Rows are points. The window is the flat piece filled in between its corners: a triangle in 3 columns, a solid with four corners in 4, and so on. A path goes straight from each point to the next, and from the last back to the first. After which points does the path pass through the window?

Window, 4 rows:
[[ 41 -14  41   7]
 [-26 -18 -33  24]
 [-30 -34  22  10]
 [ 26  36  -2  20]]
Path:
(1): [  6 -10  45  36]
(2): [-18 -27  28  43]
(3): [-15 -28  16 -12]
(4): [22 31 -4 -3]
(5): [23 27  5 50]
(6): [34 14 26 29]
(7): [ 34  19  13 -12]
(8): [ 12   1  -5 -28]
(9): [20 -6 24 58]
(10): [-34 -45  -1  36]
(11): [-36 -42  -8   2]
(12): [-20 -22  15  -4]
(13): [-18 -26  23  31]
(14): [ 6 -9 -1 60]
(15): [  6  -3 -13  -2]
(16): [  6  -8  38 -12]
Through the window after points: 2, 4, 8, 12

Window, 8 rows:
[[ 58   2  10  22  11  15  34  12]
 [-18 -12  22   1  -9 -17   9  10]
 [ 12 -13  16  -3  12 -29 -16  13]
 [-11  17   0 -22  11  22  11  16]
 [ 51  27   0  38   0 -17  16  18]
 [-21   3  10 -60 -44  13  -3   3]
 [ -6 -21   9   7 -12  13 -18  12]
 [ -8 -12  52  10  -3   7 -28   2]]
Path:
(1): [ -7 -11  24  -1   2   3 -11  -9]
(2): [ -3 -10  33  -5  -7   8 -10  33]
(3): [26  9 10  0  0  2 17 54]
(4): [ 24  10  -4   9   5   2  18 -11]
(5): [  3   6  11 -13 -11  10 -10 -14]
(6): [ 11   4  27 -16 -19  11  -4  41]
(7): [  7 -11  26  -7 -11  10  -1  43]
(8): [  6 -10  10  -3  -2   4   3  -9]
Through the window after points: none

Window:
[[-10   1  -2  -8 -11  19   1  -3  -5]
 [ -9  -7  -1 -16 -14 -12  12 -18   1]
 [ 14  -5 -17  -9  -4   3  18 -14  -1]
 [ -7 -13 -31   1  -9  -1  -9   5  -5]
 [ -6   7 -15 -13  -3  -3  -2  18   1]
 [  5  -7  14  50  -7  -6   5  18   4]
 [  2   8  -2   5 -28  -2   4 -10  -1]
 [ 10 -21  -2  -9 -23 -10  19  19   6]
 [-10  10   2 -16  -3  10 -60   9 -11]]
Path:
(1): [ -6  -4  -4  -2 -15  -1 -13   9   8]
(2): [ -5  -5  -1  -2 -13  -7  -7  15 -19]
(3): [ -2  -9  -5 -12  -7  -4  -1  18 -21]
(4): [  0 -11  -4 -10  -8   3  -7  13  14]
(5): [ -1  -8  -7  -2 -12   8  -3  -3  22]
(6): [  1  -7  -7  -3 -15  -3   7  -2 -16]
(7): [  1   2 -10 -12  -7  -7   8  10 -31]
(8): [  0   0 -13  -7  -7   2   2   3  14]
(9): [ -7  -3  -8  -7 -12  15  -4  -6  17]
(10): [  0   1  -1  -7  -7   6   8   2 -32]
(11): [  4 -10   3   9 -14 -13  13  17 -15]
(12): [  5 -13   0  10 -16  -1   6  10  19]
(13): [  7  -8 -11  -7 -13   2   7  -5  17]
(14): [  7  -7  -6  -8 -10  -7  16   2 -18]
(15): [  4   2  -5   3 -19  -7   6  -2 -26]
(16): [ -1   3  -8   2 -21   2   0  -7  12]
Through the window after points: 7, 9, 11, 13, 15

Window (12 x 12):
[[ -5   2   0  -4  35 -34 -13 -21  17  -4  14  -5]
 [  2 -13   3 -33  17  19   6  -3 -28 -28   7 -14]
 [ 24  -1  -9 -15 -11 -28   9  25   4  44 -49 -12]
 [ -3 -14 -29  14 -40 -28 -25 -21  28 -24 -24   0]
 [ 20  11  37  27  -3  -8   6   2  11  -9 -28  -2]
 [-24   3 -10  44   3 -47  13  32  -1 -21  -9   6]
 [  1  -6  27 -42   9 -10 -29 -10 -20  -9  35  -6]
 [-15  -5 -13  29  -5 -31  -7 -25 -27  16 -43  -5]
 [ 22  40 -10  13  -8 -18   7  13  23  19  -5  -7]
 [-31  28  18  41  21  20 -10  24  40  30  26   3]
 [ 13 -25   8  44  -8  20  16 -22   7 -26  30  10]
 [-13   0  30 -15  -4   8  26 -25  -9  31  -9 -18]]
Path:
(1): [-18   9  -8  20  -2 -27  16   7   8 -12 -14  47]
(2): [ -6  11   5  -3   2 -10   6  -2   5  18 -13  41]
(3): [  2   5   9  30  -7 -14  -2   6  20  13   3 -59]
(4): [ -3  -5  -1  10   8 -24  -8   6  -6   6   2 -46]
(5): [-10  -3 -13  -6   6 -17   1  -9   1   3  -6  18]
(6): [  3   7   0 -16  11   5   7  -8  -6  -6 -12  28]
(7): [  6  -3   6   8  -2  -6   1   3  -6  -8   5 -38]
(8): [  5  -3  10  21  -1  -8  -9   6  12  18   2 -60]
(9): [ -3  15   3 -10   3 -11   2  11   8  15 -12  44]
(10): [ -2   6 -11  11  -2 -25  14 -11  17   5 -30  48]
(11): [ -3   3  -3  33  -1 -17   1   2   7  10 -17 -39]
(12): [ 11  13  -4  12  -5 -18  -4   0  14   5  -1 -26]
(13): [ -1  18  -6  -1   1 -16   8   1  13   5 -13  40]
(14): [ -5  19   1  -6   8 -20  -3 -10   5  10 -17  48]
(15): [ -5   5  -2  15   2 -34  -5   8  -1   6 -16 -54]
(16): [ -7  -9  -1  38  -1 -27  -4  18   0 -13   3 -44]
Through the window after points: 6, 8, 12, 16

Window:
[[ 29   0   9   7 -18 -22  11   4 -26 -19  -2   9 -15  -6]
 [  4   7  -9 -14  -7 -19   4   7  -4  -3   2  -6   0  -6]
 [ -1 -11  -2  10 -10 -18 -10   4   4 -17  27  22 -17 -10]
 [  4   7  -2  -5  18  11  -3 -14 -11   7  31   8   7  -4]
 [ 42  -9   6   8  22  16   2  -5   4   5 -10   6  15  -9]
 [ -8  -1  11 -17  -6   9  10 -19  17 -31  31 -28   8  11]
 [ -7  -3 -15 -19 -20  -1 -15 -17 -60 -28 -12   4 -26   1]
 [ -5  -1  10 -18 -19  17   1  -8  -8  -2   6  -5 -33  -5]
 [ 13   8   6 -11 -12  -7 -16 -15  11 -17  24  31   9   4]
 [  3 -16  13  -2  16  14 -12 -50 -21  24  -4 -20 -18 -18]
 [ -1  10  16  -1  31   2 -16 -23  -8  10  -2   8  -9 -21]
 [ -8  11 -12   3   9 -33  25 -16   6   0  -7  16 -22 -24]
 [ -1   7   2  23 -20   2 -18 -12  -8  -4   5  17 -16  -1]
 [-19  -1  14  -9 -17   1   8 -14   0  -5  -2   6   0 -19]]
Path:
(1): [ 12  11  -5  -4 -11  -1   2  -9  -7 -15  10  -5  -4 -32]
(2): [  1  -2   5  -2  -2 -18   8  -8  -8  -5  -1  12 -14   4]
(3): [ -5 -10  11  -4   4 -13   3 -16  -3   0  -4  10  -9  19]
(4): [  6   2   5  -5  -9   0  -6 -16  -9 -11   6   2  -9 -18]
(5): [ 11   7   6   0  -2  -2  -3 -13  -2  -6  11   4  -6 -21]
(6): [  0 -13  13   0   2 -11   2  -8   2   2   2  19  -8  13]
(7): [ 6 -2  6  4 -1  1 -2 -8 -3  0  1  9 -4  2]
(8): [ 20   8  -6   3  -6   4 -12 -15  -6 -11   8   2  -7 -26]
(9): [  9  11  -3  -4   5  12  -9 -17  -4 -16  11   4  -2 -46]
(10): [ -7  -5  15  -4   4 -12   0 -14 -16   9  -7   7 -12  18]
(11): [  0  -6   9  -8  -3  -9  -2  -1  -9  -2   5  13 -11  15]
(12): [  4   4  -5  -4  -9  -4  -3  -7   0 -11  15   3  -8 -21]
(13): [ 10  12  -6  -6 -12  -3  -8 -15   4 -17  16   3  -8 -24]
(14): [  1  -2  10  -6  -2  -7   0 -12  -2  -3   3  21   1   5]
(15): [  6 -10  10  -2  -7  -6   2  -3  -6  -4   3   9  -7  10]
(16): [ 13   7  -2   1  -8  -2   0 -15  -5 -11   6   5  -6 -19]
Through the window after points: 1, 7, 9, 11, 13

Window, 14 rows:
[[ 17  -8 -18  31 -10  -6  56  15 -14 -31  -9 -10  24   7]
 [-41   4   7 -26 -12  -1  10 -17  50  45   0 -10  36 -29]
 [-27 -14  -9 -25 -29 -13 -10   6  20  10 -22 -29  25  -3]
 [-23  22  20  17  15  -6  20  28   1 -17 -11  -1  -3   3]
 [-21  19 -18 -34   1  26   8 -12  16 -12 -14 -22  53  -7]
 [ 17 -18  25  26   4  26  10   7   7 -35   8 -10 -17  -2]
 [ 18  17   3  -8 -15 -10 -10 -11  10  21  -5 -18  38   5]
 [-19  -7  16 -32 -21  26 -10   8   2  45  -4  16  25  -3]
 [ -5  17  -3 -53 -28   1  10 -17  19  31 -31  -3   6 -11]
 [-15  -3  30  12 -13 -21  27  -4 -36 -26  23   0  -4  -7]
 [ -9  14 -20 -60   3 -13  20  20 -30  59  16 -32  -7 -16]
 [-19  18  -8  28 -13  23  20  -2 -17  -5   5 -18 -14  12]
 [ -2  -6 -32  23  26  -5  15  -6 -17 -28  -5   7  -7   8]
 [ -4 -14  23  29  19   9  27  -7 -31 -10 -23 -21  -4   5]]
Path:
(1): [ -5 -10  12  -3   7  -3  33  -3   4  -4  -5  -8   1  27]
(2): [-26 -15  22  -3   6  -1  29   2  11   2  10  -7   4  35]
(3): [-11  12  -3   2 -14   0   9   6 -17  -9  -8  -9   6 -30]
(4): [ -1  14 -14  11 -19  11   3   3  -8 -16 -27   3  20 -45]
(5): [-16   6   1 -10  15 -10  25  -3   7  -1   7 -24  10  24]
(6): [-20   2   8  -6  -2   2  35   1   6  -3   1  -5  18  39]
(7): [ -9   9   1  11  -2  -5   8  16   1  -4 -15 -12   7 -31]
(8): [ -2   9  -6  19 -10  15   7   2 -28  -8 -19 -19  16 -37]
Through the window after points: 6, 8

Window:
[[ -7  -2 -12 -30  -8  -2  -2 -16  -8 -11 -16  15  17  -5]
 [  0  -9 -14   5 -29 -18 -11  -2 -36  20  -4  27  18  -1]
 [ 21  11  10   5  33  -9 -17   9  24 -15  16   6   0 -11]
 [-11 -18  -7 -28   5 -23 -11 -10 -18  13   9  15 -13  -6]
 [  3  -7 -11   3 -12 -16   6 -16 -33 -13  -6  17  -2  14]
 [ 10  -8  28   2  33  -1  14  23  22  -3  10 -13   5  -5]
 [-16  12  -1  -5 -21   9  -9  -7 -28   6  -6  17  -6  11]
 [ 35 -25   8  29  30  26 -20  39  15 -19   2  25  -4   2]
 [-15 -15  -1 -10 -14  -3 -21 -10 -16 -10  18  -5  11   2]
 [-16 -37 -29  24  -5 -17 -11 -16   9  18  19  60  -2   7]
 [ 14  -5 -12   0   7   0  -1   0  12   2   0 -13 -11 -14]
 [  7  -1  -3 -15   0   6   4  22   3 -16  33   8  -1  -9]
 [ 17  -6  20 -32 -15  -3  -6 -16  16 -12  11   5  -7  -7]
 [ 18  -8   2 -14  10  16  -3 -24  -5  -2  21  15   6 -10]]
Path:
(1): [ 14  -8 -19 -11  -3  -1  -5   1  -5   5   6  10   2  24]
(2): [  0 -10   6   5   0  -4  -2  -3 -14 -13   9  20   1 -16]
(3): [  6 -14  12   5  13   1  -1  12   2  -9   5  13  -4 -12]
(4): [15 -6  2 -1 13  1 -1  7  6 -3  6  0  5 12]
(5): [ 11  -7  -4 -12  -2   0 -11   0   5   5   9   8   4   5]
(6): [  0 -10   3  -5  -1   0  -7   1   0  -6   9  12  -1 -16]
(7): [  1  -4   5  -8  -5  -4   0  -7  -8 -10   6  10  -1 -22]
(8): [  3  -5  -7 -18  -4  -6 -11 -11  -7  18  13   9   7  29]
(9): [ 22   2 -24 -11   6  -7  -8  -1   6  20   2   6   6  26]
(10): [-15 -22  10   5  -5  -3   0  -3  -6 -16   5  18  -2 -32]
(11): [-16  -6   9  -8  -8  -6  -6  -8 -10 -12   3  30  -7 -40]
(12): [  8 -11  -6 -10  -4   3  -8  -2  -7  -1   2  11   5  11]
Through the window after points: 1, 3, 9

Window (14 x 14):
[[ -3  16  15 -11 -54   8 -17  23  15  45  27   1  11   1]
 [-17 -22  24 -23   3  42   3 -27   9   1  -5 -35 -15 -41]
 [  3  -3  21  28   6  17 -17  21 -17  14  17  24  16  14]
 [-25 -19  -5 -16  12 -29 -11  -2  -6  40  20   6   1 -17]
 [-22   8  19  26 -10   5   5 -27  -6  -4 -23   5  38  -6]
 [-19  12  26 -23  51 -16   0  11 -20  30  10  14   6 -10]
 [ 18 -40  38   0  -9 -39   0 -20 -26  24  -4  11   2  12]
 [  9 -21   9  -5 -14 -14 -14  -3 -15 -15  -8  37  50   9]
 [ 24 -19   8   0  -2  12 -18  -4 -23  23 -22   2  10   1]
 [-13 -34  25  12 -18  14  -3  21 -10  23 -27  25  -3  -6]
 [  4  -1   7   2  40  16  11   9  -4  31   7  33  24  18]
 [  0 -19 -13 -21 -42  38  10  30 -10  13   8 -27  -6 -11]
 [ 24  14  12  24 -19 -21  -5  36  13 -11   5  60  -4 -14]
 [ 23  16  34  -2   5 -38 -17  42  54  17  30 -20 -12 -18]]
Path:
(1): [-16 -11  18 -13  -1  -4  -6  -7   4  -7 -18 -14 -16  21]
(2): [  2 -13  13  -2  -8   1   1  -1  -8  30   7  10  21 -31]
(3): [ 14 -21  32  -7  17 -19   2  13 -10  25  23   4  37 -43]
(4): [  1  -6  12   2 -16  -3  -9   2   6  11 -12   9 -14  27]
(5): [-11  -3   8   2  -3  -1 -16   5  -8  17   7  14   0  13]
(6): [ 10 -14  20   9  -7  11   7  21  -5  23  12   2  29 -33]
(7): [  9 -14  18  10 -15  -1  -1   4  -5  22   5  10  16 -15]
(8): [ -1 -12  15  -7 -14   1 -12   7   2   7  -5   9  -2   8]
(9): [-15  -2   1   2 -18   6 -12   4  10   7 -11  18 -16  26]
(10): [ 11 -34  41   6  -6   5   0  26 -25  35  -3  16  37 -39]
(11): [ 20 -18  26   7 -14   0 -15  15  -4  34  10  22  35 -52]
(12): [-11  16  17   2  13 -20  -5   3  17  -2  -1  -1 -20  40]
Through the window after points: 3, 5, 9

Window, 14 rows:
[[ -4 -16  -4 -14 -14   0   2  -4   2  -7 -12 -14  -8  28]
 [  8   8   4 -12   8 -17 -41 -10  22  21   9  28  -1  -3]
 [ 32 -19 -12 -34  -1  18  41  -2  16 -33  15  10 -40 -21]
 [  0 -21  -4  -1   4  12   0   3 -14 -12 -16  13 -10  11]
 [-24 -17  11   4  -6   0   3  14  27 -12  -1   9  -1   5]
 [  8 -23 -23  -3   3  10  -6  -4  13   7   2   6   6   3]
 [-14  -7 -21 -23   8   8  15   2  -9 -22  13   4   1  28]
 [-11   8 -11   4  -9  -1  36  -1  -3   2   1  16 -19  25]
 [-10   4  -7  -1 -21  12 -12  -2  16 -12   0  11  -5 -13]
 [-15  28  38  14 -52  19  15  41  30  -1  -8  20  18  18]
 [  0  -5  -7  12  20  20   4  -5   5 -12  -4 -12 -12  11]
 [ 11  26  18  60   7 -32  53  -8 -21 -13  15   4   7 -10]
 [-15 -24   4  10  16  -9   2  26 -12   4  23 -23 -16 -21]
 [-11  -6   6 -17   7   5  -9  -3  14  14 -11   4   6 -16]]
Path:
(1): [ -4  -2  -5   1  -2  -5   7  14   6 -10  -9  -1  -8   3]
(2): [ -7 -10 -21   0   3   8  11  32  19 -14 -27 -11  -7   0]
(3): [-8 -6 12 -2 -9  3  3 -2 15 -5 11 15 -3  4]
(4): [ -7 -10  10   7  -8   4  12 -12   2   8  14   0   0   7]
(5): [  1   8  -4  -8  -1  -7  -2  26  11 -16 -20   5  -5   3]
(6): [ -3  -1 -11  -3  17  -7  11  13  14  -5 -20  -4   4  -8]
(7): [  4  -5  13  -6 -24  10  -5  -7   7   1  38  19 -19   6]
(8): [-10 -16  31   6 -15  10  21 -16   2  -1  17   6 -10   6]
(9): [ -2  -2 -17  -2   1   5  18  14   5 -16  -4   1  -9   4]
(10): [ -5  19 -26 -37   2   0  -1  29  -3 -13 -23  18  -2   2]
(11): [ -6 -15   4  10  -9  14  14  -5  11  -8   7  -2  -7   1]
(12): [-12  -9   3   8  -9  19   1 -12   7   4  24  10  -3  -8]
Through the window after points: 2, 4, 12
